Rows are points. Any point is a mix of the corners, with weights that add up to 1. It lies inside the corners' shape when no weight is negative. Say inside or outside, and name the corners with a negative weight.
In the rows, zero is written as 128.

Corners:
(1): [ 60 136]
(2): [181 140]
(3): [121 107]
Points:
[168 138] => inside
[ 58 127] => outside (2)
[158 132] => inside
[200 132] => outside (1)

Corners:
(1): [144  81 149 144 101 104 135 174]
(2): [123  66 203  74  48 197 170 101]
(3): [118 117 177 128 111  78  76 114]
(4): [138  85  57 126 206 202 111  69]
(5): [161 144 123 124 204 221  92 121]
(6): [206  58  78 134 188 207  45  73]
(7): [199 149  58 127  97 199  74  96]
(8): [137 110 171  44  65  74 107 177]
(9): [ 92  53 144 113  83 140  74 159]
Points:
[150  80 112 131 140 185  87 101] => outside (8)
[125  79 145 100  95 152 101 135] => inside
[146  81 136 110 128 148 105 127] => outside (7)
[144  93  97 123 167 174  98  94] => inside
[142  90 138 127 112 137 112 149] => inside
[149  85 115 128 142 152 105 119] => inside
[128  78 145 131 144 155 108 110] => outside (7, 8)
[148  99 120 131 117 161  94 121] => outside (8)
[134  83 133 118  93 132  84 125] => outside (5)

Corners:
(1): [ 88  73  33  92 128 130  95  98 105 168  95  70  94 142 201  78 145 113]
(2): [163  98 157 188 122 175 213  74 110  81 119 141  35 132 133 121 115  85]
(3): [ 93 160 104 172  90 149 102 132 122 161 195 118  24 119  90 199 135  45]
(4): [ 70 109  92 129 121 140  48  92  91 128  97 114 173 140 162 112  98 121]
(5): [147  50  83 171 134 187 165 109 149 114 190 117 163  96 115  70  90 158]
(6): [137  58  91  96 136 165  80  98 151 164  85  96 143 186  59  83 175 175]
(7): [127  88 112 105  76 137 239 128  87  79 153  98 149 149   8  68 170 127]
(8): [ 72 143  44 128 158 133 115  48 131 125 114 112 184 137 124 118 160 192]
(9): [138 135 134 221 178 134 113 164  83 125 184 141  65 108 102 200 114 101]
(10): [173 165  80 110 109 165 156 159 148 172 110 143 181 127 102  28  74 158]
(11): [149  99 111 167  99 116  95  80 171 133  99 113 217 138 166 124 146 208]
(12): [135 172 153 169 135  34  54 166 131  89 175 123  47  50  95 151 165  45]
(13): [124 129 184 165 101 159 134 142  74 134 174 181  47  99  78 204 150 103]
(14): [156 104 126  78 125 128 163  85 169 205  98 144 243 227  94  23 123 145]
(15): [ 80 148 152 129 156 156 149  91  85 160 125 123  71  82  98 229  89  77]
(16): [142 186 181 108  98 170 148 152 113  89 192 143  26 120 158 199 110  52]
(17): [ 63  61 118 130 133  53  32 127 121 180  61 105 110 209 185  76  92 238]
(18): [109 142 173 162 135 205 175 193 166 135 152 124  42 111 135 195 216  80]
(19): [111 128 126 135 118 139 137 158 148 109 149 173  69  93 125 220 131  98]
Points:
[130 129 125 135 132 149 144 119 120 143 138 133 124 143  93 111 121 120] => outside (1, 11, 19)
[101  84  91 125 123 139 133  93 137 154  93 107 143 162 133  91 123 165] => outside (9, 12, 13, 16)
[117 127 129 143 129 139 130 124 113 128 145 125  85 120 105 136 135 102] => outside (11, 19)
[126 120 122 146 122 145 127 126 126 128 149 127 103 124 117 145 128 117] => inside
[108 140 119 153 128 157 154 129 109 130 162 136  79 100  98 166 129  73] => outside (6, 11, 16, 17)
[135  86 131 139 115 120 120 114 116 119 127 128 125 145 124 109 131 134] => outside (3, 8, 10, 15, 18)
[121 118 119 144 130 129 127 125 128 144 131 124 106 123 111 130 141 122] => outside (4, 16)
